Rows are points. The last column is the point's height on a tilted bowl or saddle (a function of degree 2), plus a little noise. Count its main directions that bend up, bend down and stay straight.

Points (11 x 3):
[[-7.4 -3.5 -6.5]
 [-4.1  0.1 -2.2]
 [ 3.3 -3.6 -4.0]
 [-6.4  1.8 -3.8]
 [-1.2  1.7 -1.1]
 [ 0.9 -0.9 -1.5]
 [ 2.0 -4.6 -4.3]
 [-4.2  0.9 -2.2]
 [ 0.8  0.9 -1.2]
 [-4.0 -3.7 -3.9]
 [-6.2 -0.2 -3.7]]
Directions: 0 up, 2 down, 0 straight

Points (15 x 4):
[[ 2.0 -0.2  1.4 -3.7]
 [ 0.0  2.4 -4.0  0.0]
 [-1.0 -0.6 -3.7 -0.9]
 [-3.6  2.6 -0.2  0.3]
 [ 6.2 -2.0  0.6 -1.4]
 [-0.8 -1.9 -5.3  0.6]
 [-6.5  5.6 -2.8 10.0]
 [ 0.0  1.6 -1.6 -1.9]
 [ 4.2 -1.7  2.4 -2.8]
 [-5.8 -5.4  0.1 -2.7]
 [-3.6  2.0 -4.3  2.9]
 [-5.4 -1.9 -4.6  2.8]
 [ 0.2  4.1 -5.7  2.5]
 [ 6.0 -4.1  0.0  0.3]
 [-2.5  6.5  0.3  5.0]]
Directions: 2 up, 0 down, 1 straight

Points (26 x 5):
[[  1.8   2.5  -2.1  -4.4  -2.3]
 [ -3.5   2.1   1.6   1.5  -1.4]
 [  4.7   0.4  -1.2   2.9  -2.0]
 [ -2.2   0.9  -0.9  -2.7  -1.8]
 [  2.1  -0.9  -6.3  -1.9  -2.3]
 [ -2.1   0.1   3.4  -4.4  -3.1]
 [  5.0  -0.3   1.4  -3.0  -3.0]
 [  1.3   2.6  -1.4  -1.8  -1.2]
 [-11.0   4.1   2.0  -3.1  -9.7]
 [  3.1  -4.2  -3.2   3.0  -2.9]
 [ -2.9  -1.8  -2.9   4.5  -2.1]
 [  0.3  -3.4   3.6   1.7  -1.9]
 [ -3.9  -3.0  -0.3  -1.1  -2.2]
 [ -1.7  -4.9   0.3   7.9  -4.0]
 [  1.9  -0.8   3.0  -3.2  -2.4]
 [ -5.0   1.3   3.5  -4.0  -4.2]
 [  7.4   1.4  -2.6  -9.5  -7.7]
 [ -3.6  -0.4   2.9  -4.1  -3.3]
 [  0.7  -3.9  -0.4  -1.0  -1.8]
 [ -4.2   4.2   5.5  -0.1  -3.1]
 [  4.6  -4.6   0.1  -2.0  -3.6]
 [  1.0  -0.3  -0.6   9.0  -3.5]
 [  0.0   1.8   4.2   0.0  -1.4]
 [  4.2   6.1   2.4   4.4  -2.5]
 [  3.7   3.2   1.9   4.2  -1.8]
 [  4.8   2.6   1.2  -1.3  -2.2]]
Directions: 0 up, 4 down, 0 straight
